Every row gives one point. Each copy is the shape, with its points in the same order, turned, moved and blurred by noise. Some copies are also mirrored. Which?

Shape (6 x 3)
| -6.4 | -0.9 |  7.5 |
|  7.4 | -0.1 | -2.8 |
| -0.7 | -3.5 |  1.4 |
| -1.9 | -0.1 | -2.1 |
|  1.3 |  4.7 | -1.6 |
|  6.0 | -5.6 |  3.0 |
Copy 1 (6 x 3)
| -6.2 |  6.5 |  3.0 |
|  8.1 | -2.1 | -0.7 |
|  1.8 |  5.3 | -0.5 |
|  0.0 |  2.0 | -3.9 |
|  0.5 | -3.8 | -2.3 |
|  7.6 |  4.5 |  3.4 |
Copy 1 is: mirrored
Copy 2 (6 x 3)
| -4.4 |  7.1 |  7.3 |
|  3.1 | -4.8 | -2.7 |
| -2.6 | -0.6 |  3.5 |
| -4.7 |  0.6 | -1.4 |
|  0.2 |  2.3 | -4.6 |
|  2.5 | -4.9 |  5.0 |
Copy 2 is: only turned
Copy 3 (6 x 3)
| -5.0 | -4.4 |  5.2 |
|  8.4 |  4.1 | -1.8 |
|  1.5 | -2.1 | -1.2 |
| -1.1 |  1.4 | -3.6 |
|  1.9 |  7.1 |  0.0 |
|  7.3 | -5.0 | -0.3 |
Copy 3 is: only turned

Shape (9 x 4)
| -2.2 | -0.8 | -2.0 |  0.5 |
| -1.4 | -5.7 |  1.9 |  1.9 |
|  1.1 | -6.0 |  0.2 | -0.9 |
|  1.4 |  4.8 |  2.0 |  5.9 |
|  2.1 |  1.3 | -4.0 |  1.7 |
|  8.6 | -2.4 |  1.6 |  2.6 |
| -4.9 | -0.2 |  1.0 | -3.0 |
| -2.2 | -6.1 | -4.8 | -7.0 |
| -3.1 | -9.6 |  6.8 |  1.6 |
Copy 1 (9 x 4)
|  -0.3 |   1.0 |  -4.7 |   2.1 |
|  -0.4 |  -3.9 |  -2.0 |   5.1 |
|   0.9 |  -5.5 |  -3.1 |   1.8 |
|   3.2 |   5.8 |   2.5 |   3.0 |
|   4.3 |   2.3 |  -4.3 |   0.2 |
|   7.5 |  -3.3 |   2.3 |   0.0 |
|  -5.4 |   0.5 |  -3.8 |   0.8 |
|  -2.7 |  -5.5 | -10.0 |  -1.7 |
|  -3.9 |  -8.0 |   0.7 |   7.9 |
Copy 1 is: only turned
Copy 2 (9 x 4)
| -1.5 | -0.4 | -2.8 |  1.3 |
| -0.3 | -2.7 |  3.2 |  3.1 |
|  3.1 | -2.5 |  1.2 |  3.3 |
| -4.1 |  8.0 | -0.2 |  4.5 |
|  0.5 |  2.9 | -4.6 |  3.9 |
|  4.6 |  4.1 |  0.9 |  8.8 |
| -0.5 |  0.7 |  0.3 | -4.0 |
|  5.5 | -5.5 | -3.3 | -2.4 |
| -0.6 | -4.4 |  9.0 |  2.6 |
Copy 2 is: only turned
Copy 3 (9 x 4)
| -2.4 | -2.7 |  0.4 |  1.6 |
| -1.4 | -5.4 |  5.7 |  4.1 |
|  1.0 | -5.1 |  5.1 |  1.1 |
| -1.0 |  4.7 |  0.6 |  7.7 |
|  1.6 | -0.3 | -2.1 |  2.6 |
|  7.4 |  0.2 |  4.8 |  5.3 |
| -5.6 | -1.4 |  3.0 | -1.3 |
| -0.8 | -7.8 |  2.0 | -6.1 |
| -3.6 | -7.1 | 11.4 |  5.0 |
Copy 3 is: only turned

Shape (7 x 4)
|  6.5 | -0.1 | -4.6 | -1.0 |
|  2.1 |  9.8 | -2.4 |  3.0 |
|  0.2 |  3.3 | -1.0 | -3.3 |
|  4.2 | -3.1 |  3.9 |  1.1 |
|  0.4 | -1.6 |  3.8 | -8.0 |
| -4.6 | -5.3 |  3.3 | -3.8 |
| -1.4 |  3.4 | -0.2 |  6.5 |
Copy 1 (7 x 4)
| -4.3 |  5.3 |  3.3 |  2.3 |
|  0.4 |  3.2 | -3.1 | 10.5 |
|  1.5 |  2.9 | -1.5 |  1.3 |
|  2.3 |  0.0 |  8.1 |  2.0 |
|  6.2 |  2.1 |  2.3 | -4.5 |
|  3.7 | -5.1 |  2.6 | -4.6 |
| -0.7 | -3.6 |  0.6 |  8.6 |
Copy 1 is: mirrored
Copy 2 (7 x 4)
|  1.0 | -4.6 | -5.3 | -3.7 |
| -8.0 |  2.4 | -2.2 | -4.7 |
|  1.1 |  1.8 |  0.2 | -4.0 |
|  0.6 | -6.9 |  2.5 |  0.8 |
|  7.2 | -1.1 |  5.1 | -3.8 |
|  7.2 |  0.5 |  4.8 |  3.5 |
| -6.2 |  0.8 | -0.5 |  3.1 |
Copy 2 is: mirrored
Copy 3 (7 x 4)
| -0.2 | -4.7 | -4.0 | -2.7 |
|  3.3 |  5.8 | -8.6 | -3.6 |
| -0.2 |  3.0 | -1.4 | -3.1 |
|  4.3 | -1.8 |  0.2 |  4.7 |
|  0.5 |  0.8 |  6.9 | -2.7 |
| -3.0 |  2.6 |  6.7 |  3.8 |
|  1.3 |  5.2 | -6.5 |  4.0 |
Copy 3 is: only turned

Shape (10 x 6)
|  2.9 |  0.4 | -1.2 | -8.1 | -0.1 | -4.7 |
|  2.2 |  3.3 |  2.5 |  6.4 | -2.8 | -1.5 |
|  2.3 |  5.7 | -0.3 |  0.0 |  1.9 |  3.2 |
| -2.7 |  5.1 | -3.7 |  3.4 | -0.2 |  0.7 |
|  1.7 | -1.1 |  1.0 | 13.9 | -7.5 |  2.6 |
|  1.3 | -0.6 |  1.5 | -7.8 |  0.9 |  2.2 |
| -1.1 | -1.7 |  2.4 |  0.5 |  2.1 | -1.7 |
|  1.5 |  1.0 |  2.5 | -5.2 | -1.5 |  1.3 |
| -2.1 |  4.1 |  3.5 | -7.9 | -0.5 | -1.8 |
| -8.9 |  0.4 | -6.9 | -7.1 | -5.9 |  2.8 |
Copy 1 (10 x 6)
|   0.9 |   0.7 |  -1.8 |  -8.7 |   0.5 |  -2.4 |
|   5.1 |   2.6 |   7.6 |   3.9 |   2.5 |  -0.6 |
|   3.9 |   5.3 |   1.3 |   0.6 |   0.0 |   5.0 |
|   2.6 |   2.7 |  -0.9 |   6.2 |  -0.9 |   0.2 |
|   8.3 |  -1.5 |  11.1 |  10.9 |  -2.1 |   0.4 |
|  -1.2 |   0.6 |   0.7 |  -7.4 |  -2.6 |   4.2 |
|   0.4 |  -3.2 |   3.2 |  -0.1 |   3.1 |   2.4 |
|  -0.8 |   2.0 |   3.3 |  -4.7 |  -1.6 |   1.8 |
|  -4.3 |   3.4 |   0.2 |  -5.7 |  -0.1 |  -0.3 |
|  -5.3 |   0.1 |  -4.0 |   1.3 | -10.7 |  -3.1 |
Copy 1 is: only turned
Copy 2 (10 x 6)
|  2.7 | -3.6 | -5.0 | -5.8 |  2.2 |  1.5 |
|  4.1 |  5.6 |  0.6 |  3.8 |  0.2 | -5.7 |
|  5.1 |  5.3 |  1.9 | -0.4 |  3.7 |  3.2 |
|  2.0 |  7.9 | -2.4 |  3.2 |  0.7 |  2.8 |
|  5.2 |  6.3 |  2.2 | 12.9 | -5.0 | -6.4 |
|  1.6 | -3.7 |  1.0 | -3.4 |  1.6 |  4.7 |
| -0.6 | -0.2 | -0.6 |  2.7 |  3.7 | -0.8 |
|  2.0 | -1.5 |  1.8 | -2.4 |  0.2 |  2.2 |
| -1.8 |  1.0 |  0.0 | -7.4 |  1.0 |  2.4 |
| -3.9 |  2.0 | -5.9 | -0.4 | -6.7 | 10.3 |
Copy 2 is: only turned
Copy 3 (10 x 6)
|   4.9 |   0.3 |  -5.2 |  -3.1 |   1.0 |  -0.6 |
|   0.1 |   0.9 |   5.1 |   6.9 |  -3.1 |  -2.5 |
|   1.3 |   5.4 |   1.4 |   4.6 |   2.3 |   3.2 |
|  -3.2 |   6.3 |  -0.7 |   6.4 |   0.4 |  -2.0 |
|  -5.1 |  -2.8 |   5.3 |  14.4 |  -7.3 |  -1.7 |
|   1.0 |  -0.5 |  -2.3 |  -2.8 |   2.6 |   4.9 |
|  -1.5 |  -2.1 |   1.1 |   2.0 |   3.2 |  -2.3 |
|   1.0 |   0.5 |  -0.5 |  -1.5 |  -0.1 |   3.5 |
|   0.3 |   3.6 |   0.0 |  -6.2 |   1.0 |   0.5 |
|  -8.7 |   5.0 | -10.0 |  -1.7 |  -2.7 |   2.1 |
Copy 3 is: only turned

Shape (12 x 6)
|  0.7 | -5.6 |  1.5 | -5.1 |  2.1 |  0.5 |
| -5.5 |  3.7 |  6.0 |  0.7 |  4.1 | -4.3 |
| -3.7 |  4.3 | -4.2 | -0.4 | -4.2 |  3.3 |
| -2.5 |  4.9 | -5.4 |  0.2 |  4.0 |  1.6 |
|  1.4 |  2.6 | -3.1 | -4.5 |  5.7 |  3.5 |
|  6.2 |  0.6 |  2.0 | -4.7 | -5.1 | -3.8 |
|  3.6 |  4.9 |  3.9 |  1.3 | -6.2 | -1.2 |
| -4.6 | -0.6 |  0.3 |  2.0 | -7.2 | -6.7 |
|  1.1 | -4.6 |  1.7 | -8.9 |  5.9 |  5.1 |
|  0.4 | -1.0 | -4.6 | -4.1 | -4.9 | -5.1 |
| -1.8 |  3.0 |  0.0 |  3.6 | -1.8 | -5.0 |
|  0.7 | -5.4 | -5.5 |  0.4 | -5.8 |  1.6 |
Copy 1 (12 x 6)
|   6.0 |  -5.5 |   1.8 |  -2.4 |   4.3 |   1.1 |
|  -3.5 |  -3.2 |   7.4 |   2.6 |  -1.0 |  -3.9 |
|  -2.8 |   3.1 |  -3.3 |  -5.3 |  -1.6 |   0.7 |
|  -2.9 |  -2.9 |  -1.8 |  -1.6 |  -5.3 |   3.4 |
|   2.1 |  -3.9 |   1.1 |  -2.5 |  -3.0 |   7.0 |
|   9.3 |   1.5 |   3.9 |  -6.2 |  -1.7 |  -3.7 |
|   4.4 |   7.0 |   3.1 |  -2.1 |  -2.7 |  -4.2 |
|  -0.2 |   0.7 |  -1.0 |  -4.0 |   0.6 | -10.8 |
|   5.4 |  -6.5 |   4.0 |  -2.7 |   5.1 |   7.8 |
|   4.4 |  -2.5 |  -1.8 |  -8.8 |  -1.7 |  -5.1 |
|  -0.2 |   0.1 |   0.4 |  -0.2 |  -3.9 |  -6.7 |
|   5.2 |  -0.1 |  -7.8 |  -4.5 |   2.6 |  -2.1 |
Copy 1 is: mirrored
Copy 2 (12 x 6)
| -1.9 | -1.8 |  2.5 | -7.8 |  0.3 |  1.5 |
| -0.9 | -7.0 |  4.7 |  1.8 | -1.8 | -6.9 |
| -6.5 |  2.7 | -3.2 |  3.7 |  0.8 | -0.3 |
| -2.2 | -0.7 | -3.0 |  1.8 |  6.1 | -4.5 |
| -2.7 |  1.0 |  0.4 | -3.3 |  7.8 | -3.5 |
| -1.1 |  6.0 |  0.9 | -6.1 | -6.5 | -3.6 |
|  0.1 |  6.8 |  2.5 |  1.9 | -6.3 | -4.0 |
| -2.9 | -2.4 | -3.2 |  2.0 | -9.5 | -0.1 |
| -3.8 | -1.5 |  5.9 | -9.9 |  6.4 |  0.3 |
| -4.0 |  1.2 | -6.0 | -4.7 | -5.1 | -1.3 |
|  1.0 | -1.7 | -2.1 |  2.9 | -4.4 | -3.8 |
| -1.6 |  2.8 | -4.9 | -2.5 | -2.1 |  6.6 |
Copy 2 is: only turned
Copy 3 (12 x 6)
|  5.8 | -1.2 |  4.0 | -0.2 | -1.4 |  2.3 |
| -1.7 |  3.8 |  5.5 | -1.4 |  7.3 | -3.7 |
| -6.7 | -2.9 |  1.2 | -6.0 | -3.6 | -1.1 |
| -4.5 | -0.3 | -0.4 | -6.8 |  2.2 |  3.7 |
|  0.9 |  1.8 |  1.2 | -7.2 | -0.5 |  6.0 |
|  5.1 |  2.0 | -1.9 | -1.9 | -5.5 | -6.1 |
| -2.7 |  5.4 | -0.9 | -0.7 | -4.8 | -7.0 |
| -3.1 | -4.6 |  0.0 |  1.2 |  1.0 | -9.2 |
|  6.9 |  0.3 |  7.3 | -3.0 | -2.8 |  7.2 |
|  2.5 | -5.4 | -2.6 | -3.4 | -2.1 | -4.7 |
| -3.8 |  0.6 | -1.7 | -0.7 |  2.8 | -5.0 |
| -1.2 | -7.1 | -1.9 |  1.6 | -6.2 |  0.4 |
Copy 3 is: only turned

Shape (12 x 8)
| -2.1 |  6.2 |  7.1 |  1.1 | -5.7 |  3.2 |  0.1 | -0.1 |
|  4.4 | -6.7 | -3.3 | -1.2 |  0.5 |  5.6 |  2.0 |  1.2 |
|  3.9 | -3.8 |  4.6 | -6.3 |  0.6 |  2.0 |  6.5 |  0.0 |
| -8.4 |  2.0 |  0.1 |  0.6 | -2.9 | -4.1 | -4.8 |  3.6 |
| -1.7 | -0.2 | -7.1 |  6.1 | -0.4 |  0.4 |  0.1 | -0.1 |
| -0.3 |  2.5 | -0.1 |  4.9 | -5.4 | -4.2 | -3.3 | -5.9 |
|  2.4 | -1.7 | -3.5 | -5.3 |  4.2 |  3.3 | -6.1 |  5.7 |
|  4.9 |  4.0 |  3.2 |  1.3 | -4.2 | -2.7 |  7.2 | -0.9 |
| -0.4 |  5.5 |  2.2 |  0.1 |  5.1 | -3.3 |  4.4 | -7.7 |
| -1.7 | -0.2 |  0.7 |  7.6 |  4.2 |  0.4 | -2.3 | -3.4 |
|  5.8 | -5.2 |  1.3 | -5.6 |  4.5 |  3.5 |  1.6 |  4.6 |
| -7.1 |  5.8 |  0.1 | -3.5 | -1.5 | -2.2 | -0.3 | -3.5 |
Copy 1 (12 x 8)
|  3.6 |  4.9 | -0.2 |  4.6 | -5.8 |  0.1 | -0.4 |  0.2 |
| -1.6 | -9.4 |  2.8 | -1.8 |  3.3 |  3.1 |  2.6 | -1.9 |
|  2.9 | -5.9 |  5.8 | -0.5 | -0.8 |  4.9 |  3.8 |  6.0 |
| -1.0 |  4.2 | -2.9 | -5.8 | -1.9 | -2.7 | -8.4 |  1.1 |
| -3.5 | -2.1 | -0.9 | -0.7 |  5.9 | -6.2 | -2.4 | -2.1 |
| -0.4 | -1.9 | -6.3 |  5.3 | -1.9 | -5.2 | -5.5 |  2.2 |
|  1.3 | -3.5 | -2.8 | -6.6 |  6.6 |  8.1 | -2.3 | -2.5 |
| -1.7 |  0.6 |  2.4 |  7.2 | -0.3 | -0.6 |  2.0 |  7.3 |
|  8.2 | -1.2 | -1.0 |  2.6 |  4.2 | -6.1 |  0.0 |  8.0 |
|  2.9 | -2.7 | -6.0 | -2.0 |  2.2 | -7.3 |  2.1 | -0.8 |
|  1.5 | -5.9 |  2.3 | -5.2 |  3.1 |  8.2 |  5.0 |  2.2 |
|  6.2 |  2.0 |  1.4 | -0.3 | -0.3 | -2.7 | -8.5 |  2.9 |
Copy 1 is: mirrored
Copy 2 (12 x 8)
| -5.2 |  7.9 |  2.1 | -1.6 | -1.0 | -1.1 | -0.2 |  4.1 |
|  2.0 | -9.1 |  4.7 | -2.7 | -0.1 |  0.1 |  4.0 |  1.1 |
| -2.0 | -3.8 |  3.0 | -6.9 |  2.8 | -6.1 |  0.8 | -1.4 |
| -5.4 |  2.2 | -4.9 |  9.1 |  0.1 |  0.2 |  3.0 |  0.7 |
|  4.0 |  0.1 | -0.2 |  3.4 | -0.1 |  4.2 |  9.0 |  3.4 |
|  3.9 |  8.1 |  1.5 |  5.8 | -3.2 | -2.5 |  3.8 |  0.5 |
|  0.4 | -8.9 |  0.0 |  3.6 |  4.5 |  2.9 | -3.7 |  1.1 |
|  2.8 |  5.3 | -1.7 | -5.8 | -1.4 | -4.9 |  3.1 |  2.2 |
|  4.5 |  7.3 |  1.9 | -1.2 |  9.4 | -3.7 |  3.9 | -1.6 |
|  2.9 |  2.3 |  4.8 |  6.0 |  4.9 | -1.6 |  6.1 |  5.3 |
|  0.3 | -9.3 |  2.7 | -4.2 |  3.9 | -3.6 | -1.2 |  1.9 |
| -2.9 |  7.0 | -2.3 |  3.3 |  3.8 |  1.4 |  2.7 | -5.0 |
Copy 2 is: only turned
Copy 3 (12 x 8)
|  5.8 |  3.3 |  0.7 |  5.5 |  3.7 |  3.7 |  4.7 |  1.5 |
|  2.8 | -3.1 | -3.5 | -6.3 | -2.0 |  0.4 | -5.2 | -4.5 |
|  5.6 | -3.3 | -3.8 | -4.1 |  4.9 | -3.3 |  3.1 | -5.6 |
| -2.5 | -3.8 |  1.6 |  7.2 | -3.3 |  0.9 |  4.2 |  4.9 |
| -2.6 | -1.3 |  4.4 |  1.0 | -2.4 |  1.6 | -7.2 |  0.1 |
| -3.6 |  7.2 |  1.9 |  5.9 |  0.3 | -1.7 | -0.9 | -0.1 |
|  0.0 | -3.5 | -4.3 | -7.4 | -4.9 |  0.8 |  1.4 |  5.4 |
|  3.4 |  3.1 |  5.9 |  0.0 |  5.5 | -2.4 |  3.1 | -5.6 |
| -1.2 |  1.4 |  1.9 |  1.3 | 11.4 | -5.2 | -1.5 |  2.4 |
|  1.5 |  1.4 |  0.6 |  3.8 |  0.6 | -3.2 | -7.2 |  4.7 |
|  6.0 | -5.0 | -4.9 | -8.6 | -0.8 | -3.5 |  0.8 | -0.8 |
| -4.0 | -1.6 | -0.4 |  5.0 |  5.8 |  2.4 |  3.7 |  3.2 |
Copy 3 is: mirrored
Copy 4 (12 x 8)
|   2.0 |   2.2 |   7.2 |  -3.2 |   0.4 |   0.9 |   0.9 |   6.5 |
|   0.2 |  -9.2 |  -3.8 |   0.7 |  -5.2 |  -1.8 |  -2.3 |   0.9 |
|   5.3 |  -6.2 |   3.8 |   1.1 |  -7.4 |  -2.9 |   1.8 |  -2.0 |
|  -7.5 |   4.5 |   4.0 |   5.2 |   1.8 |   1.6 |  -0.4 |   2.0 |
|  -8.3 |  -1.8 |  -4.2 |  -3.1 |   1.4 |  -1.8 |  -0.2 |  -0.1 |
|  -5.5 |   2.7 |   3.2 |  -7.0 |   1.1 |   3.1 |  -3.4 |  -2.7 |
|   1.2 |  -7.3 |  -4.0 |   8.5 |   1.9 |   2.8 |  -1.8 |   0.9 |
|   4.1 |   1.0 |   3.7 |  -5.8 |  -0.5 |  -6.0 |   1.3 |  -2.6 |
|  -0.8 |  -1.7 |   3.8 |  -5.2 |   0.1 |   2.3 |   9.2 |  -6.5 |
|  -8.5 |  -6.7 |   3.0 |  -4.0 |   3.1 |   2.1 |   2.3 |  -0.3 |
|   4.2 | -11.0 |  -0.2 |   5.8 |  -3.7 |  -2.7 |   0.2 |  -1.3 |
|  -2.5 |   5.5 |   2.9 |   1.2 |  -1.8 |   5.1 |   4.9 |  -0.6 |
Copy 4 is: mirrored
